Every row gives one point. Each copy is the shape, with its points in the same order, stretched, turned, moved and blurred by noise. Some copies are also mirrored. Which?

Shape (9 x 3):
24  -86  18
38  31  39
-37  43  2
24  13  1
-21  44  -15
-42  4  43
6  28  13
10  -15  16
-21  -54  -29
Copy 1, 9 rows:
21  -81  51
49  5  -27
-34  13  -55
10  7  2
-27  33  -37
-8  -37  -49
9  3  -27
13  -27  0
-40  -45  43
Copy 1 is: mirrored
Copy 2 (9 x 3):
-79  -73  12
-17  25  55
52  -18  22
-12  8  11
43  6  0
27  -63  48
9  5  26
-16  -27  17
-23  -61  -40
Copy 2 is: mirrored
Copy 3:
14  -77  66
43  40  34
-18  46  -16
25  11  15
-16  40  -19
-43  23  45
12  27  8
8  -6  33
-26  -60  -2
Copy 3 is: only turned
Copy 4 (9 x 3):
2  -61  77
-37  46  45
16  45  -16
-33  14  18
0  35  -25
43  28  28
-17  35  22
-1  3  40
23  -51  9
Copy 4 is: mirrored

Shape:
54  -19  11  7
-66  9  48  45
26  -1  29  -30
-18  -14  52  -51
-40  50  2  37
-2  51  -39  -1
-20  -51  5  27
39  -54  49  -26
8  1  -39  -8
4  -21  -7  15
Copy 1:
14  7  52  32
50  -33  -29  -74
5  7  62  -14
2  -26  66  -66
15  11  -42  -50
-33  38  -23  -11
15  -54  5  -4
20  -29  91  7
-38  4  3  12
2  -21  9  8
Copy 1 is: mirrored
Copy 2:
66  14  14  -7
-47  -12  22  66
62  -9  -14  32
44  -53  -25  52
-39  37  -18  59
1  50  -61  25
-9  -26  14  -13
82  -44  18  3
19  20  -47  -9
15  0  -5  -4
Copy 2 is: mirrored
Copy 3, 10 rows:
55  -15  -29  19
-31  -10  89  5
2  5  -36  7
-50  -11  -32  -3
-1  38  58  -22
31  53  1  -48
22  -67  32  -11
21  -48  -43  31
42  3  -9  -42
34  -23  15  -21
Copy 3 is: mirrored
Copy 4:
60  -3  -30  -12
-21  6  37  70
38  14  10  -28
-1  -5  48  -33
-14  58  12  56
5  74  -22  2
-10  -31  -22  26
53  -42  6  -28
3  32  -38  -16
7  -4  -22  12
Copy 4 is: only turned

Shape, 11 rows:
-10  80  17  9  8  4
13  25  18  -15  -6  0
-36  0  -17  -19  -2  -29
-30  -8  -21  9  18  -45
15  -24  40  -39  30  -3
-5  -30  -12  26  -7  -7
20  -30  17  -13  -11  -1
-3  11  13  5  49  8
17  4  -7  10  -30  27
11  -10  -38  -14  -1  -45
-1  -22  -17  -16  13  -9
Copy 1:
32  71  35  36  5  -46
34  26  22  -15  -8  -35
-27  20  -28  -2  -12  -39
-15  -2  -38  32  7  -27
18  -24  19  -40  27  -34
1  -7  -8  4  -25  26
13  -23  9  -37  -16  2
26  13  -1  2  44  -8
24  31  11  -25  -41  17
23  -9  -47  2  -35  -37
8  -5  -30  -15  0  -9
Copy 1 is: only turned
Copy 2, 11 rows:
-18  80  22  32  32  -38
3  24  30  1  20  -18
-19  1  3  10  -12  -44
-25  -15  -12  36  13  -48
-20  -26  32  -36  41  -12
4  -25  -10  37  8  8
12  -27  25  -6  14  7
-30  15  -7  3  58  -16
30  20  7  13  5  21
16  -21  -7  9  12  -53
-1  -18  -7  -8  18  -19
Copy 2 is: only turned
Copy 3 (11 x 6):
0  69  -13  -17  39  11
18  28  10  -19  14  -12
-31  0  -14  -14  -2  -39
-40  -3  -3  12  11  -47
13  -18  46  -31  30  -19
-21  -9  18  30  -18  -16
13  -9  36  -1  -13  -19
-14  3  16  -2  51  5
15  17  6  14  -23  11
4  -11  -15  17  7  -59
-4  -23  5  2  9  -23
Copy 3 is: only turned
Copy 4 (11 x 6):
-28  95  5  -23  6  -4
9  23  16  -22  -6  -1
-66  -9  -3  -25  12  10
-64  -18  -14  -9  30  -14
17  -15  44  -18  44  10
-25  -23  -17  23  -2  -4
20  -25  15  -5  -6  7
-10  34  7  3  49  5
14  15  -13  11  -41  18
-29  -33  -23  -40  4  -12
-14  -20  -8  -17  24  21
Copy 4 is: only turned

Shape:
31  36  -6  6  -8  12  14  41
-6  1  -7  35  2  -55  -48  44
23  36  37  0  -27  40  -42  -28
-49  1  14  -12  13  -29  39  -5
26  -2  16  1  -5  47  -19  13
-61  24  -38  -18  1  -25  -3  26
-36  16  -41  12  -17  -18  3  -26
20  -7  2  -9  3  -16  -27  -12
38  -23  -38  50  72  -12  -31  7
-58  -28  45  40  7  48  -30  8
38  -56  21  -6  2  -45  46  67
Copy 1:
34  37  -29  23  -3  21  8  24
25  9  -16  14  56  -55  -26  19
-26  44  23  29  -15  46  -59  -9
-38  15  15  -17  41  -9  41  11
9  3  12  15  -10  49  -33  1
-29  13  -45  -23  64  -9  13  35
-52  9  -44  1  28  -18  1  -1
-2  14  5  -4  14  -7  -35  -25
43  -31  -16  29  57  -9  -21  -68
-47  -44  66  28  41  38  -30  20
77  -14  16  -21  -14  -34  39  9
Copy 1 is: only turned
Copy 2 (11 x 8):
15  35  2  -16  -23  28  18  34
-2  -13  4  19  -6  -46  -17  81
-7  26  -10  42  -41  23  -36  -27
-3  -9  -13  -38  26  -34  2  -31
18  -2  8  13  -29  47  -24  6
-28  12  -37  -48  20  -26  -29  34
-11  -6  -68  -15  11  -17  -17  6
36  -13  -21  8  -20  -9  -44  12
66  -4  -5  50  46  -9  -38  95
-53  -39  34  34  21  22  -36  -23
68  -70  39  -41  -16  -12  21  40
Copy 2 is: only turned

Shape:
35  22  -3  7  27  -34  -5  8  1
13  -27  22  1  -6  5  13  -14  -18
-57  6  -18  8  -87  -8  -16  -2  39
28  30  -15  -18  17  -24  -13  1  -22
13  -2  -2  -17  23  6  -72  19  -24
27  -12  -11  -8  -2  -26  21  -10  -4
-12  20  9  -22  21  -24  12  23  -27
2  17  9  -19  25  -20  27  -2  6
12  27  -14  -49  -23  -14  -10  -8  21
23  25  60  -18  18  -43  -11  -16  -9
-38  18  0  1  -84  -7  18  -14  -8
25  26  3  8  -25  6  27  15  22
-5  21  -10  9  23  10  2  -19  -13
Copy 1 (13 x 9):
-16  29  12  -23  2  -17  -4  30  25
36  -3  7  4  1  -29  -1  1  -18
22  -14  -18  29  -94  95  25  -23  -4
-27  27  -19  -6  0  -15  2  29  7
-29  -15  -21  -33  34  9  21  42  -21
2  11  4  -4  -30  -34  -11  -1  2
-10  -8  -8  29  25  -25  9  17  23
-5  24  10  10  14  -29  9  -4  25
-23  38  -26  -13  -37  3  43  -12  5
15  35  40  -10  16  -32  54  51  -2
45  -1  -29  55  -74  48  14  -15  -10
28  36  -21  -15  -19  2  9  -18  34
-5  26  -7  17  27  5  -26  2  1
Copy 1 is: only turned
Copy 2:
17  30  -27  12  -16  14  18  -31  -19
19  -22  -23  33  0  13  -12  25  -17
-41  -57  -49  -80  -13  -49  25  28  -7
30  24  -3  -5  -22  21  1  -30  -16
24  19  35  15  4  -28  -38  -26  -36
29  -11  -40  2  0  24  19  3  -22
6  18  -1  4  -16  30  26  13  -24
1  28  -35  8  -5  38  19  18  -12
18  15  -29  -46  -3  -3  2  8  -1
33  43  -34  29  -41  -15  -13  25  -28
-12  -57  -33  -56  -42  -12  15  36  7
-8  1  -35  -2  -10  10  34  0  28
-6  15  -5  11  -18  42  -25  -11  -8
Copy 2 is: mirrored

Shape:
13  -28  -24  21  17  -43  26  48  52  -31  68
-5  4  36  -38  -31  17  29  28  -4  -12  31
-5  6  32  -1  -35  33  11  -30  -16  42  37
13  28  12  -10  -47  28  -13  15  -52  11  12
-22  -15  -17  -8  34  -20  -11  -38  -38  11  -14
40  -28  6  -23  3  -3  -3  26  37  -31  31
44  -8  -41  -19  0  -42  12  -1  66  -13  25
41  -11  -11  21  33  6  52  31  46  -24  -1
1  -1  42  -42  -31  21  28  -10  -27  4  44
22  -15  -11  -21  -16  -1  33  31  -17  34  40
8  1  -53  -15  6  21  47  35  51  -22  17
-42  26  12  -7  -11  40  -4  10  -7  13  12
3  -9  13  -46  -50  18  28  -2  -37  -6  49
20  33  -35  26  10  2  44  2  24  -51  16
-33  27  15  -1  -27  -31  12  -29  -31  23  -53
47  46  -32  -19  55  -38  38  27  54  -22  26
Copy 1, 16 rows:
-33  -18  85  43  1  0  63  94  -8  6  -34
30  8  11  -3  26  23  -35  59  -41  51  -18
31  -8  35  -36  25  25  -37  -5  -4  38  32
34  8  -3  28  36  -1  -66  -6  -8  58  31
0  -13  -17  -1  25  10  38  -25  -6  -26  24
-11  2  53  34  24  0  -12  56  -29  -21  -44
-15  -31  44  23  -28  -13  5  62  25  -57  -38
-1  36  32  15  21  32  39  55  38  -14  -74
51  -3  16  -13  20  19  -32  26  -47  43  4
24  -41  28  29  39  -2  -1  20  8  57  -18
18  -11  15  27  28  46  6  92  57  -17  -28
9  4  -1  -22  56  39  -31  43  9  31  36
62  -18  14  21  13  23  -39  26  -40  51  19
26  42  15  26  -20  28  26  65  44  -24  -8
0  11  -53  -40  -18  22  -16  -23  0  24  -3
6  7  15  16  -5  -40  44  95  48  -43  -56
Copy 1 is: only turned
Copy 2, 16 rows:
-18  36  4  15  -10  -88  27  -74  26  -56  20
28  16  24  -21  -41  -2  18  -8  16  -8  23
16  -1  -4  2  -30  13  -32  -12  -16  29  53
30  -21  -21  4  -41  10  -15  38  22  -12  20
-8  -18  -37  -6  49  -16  -22  -11  -43  -28  2
11  13  46  15  7  -40  21  -34  25  -38  6
-21  15  31  37  -9  -63  -7  -53  -5  -52  -30
-28  31  -3  31  20  -44  58  -41  33  -13  -23
40  -11  26  -26  -37  5  6  -14  -11  15  41
17  -1  -2  -8  -29  -59  -9  -5  17  13  12
-13  35  2  9  -13  -43  10  -56  52  -23  -49
13  33  -23  -11  -16  19  -30  -4  19  -15  21
38  -34  20  -26  -54  -4  0  -17  5  6  26
-15  10  -37  38  -17  -19  43  -57  21  -43  -35
-42  1  -34  -7  -4  24  -13  29  -53  -28  -1
14  56  -11  48  -11  -76  32  -45  3  -56  -48
Copy 2 is: only turned
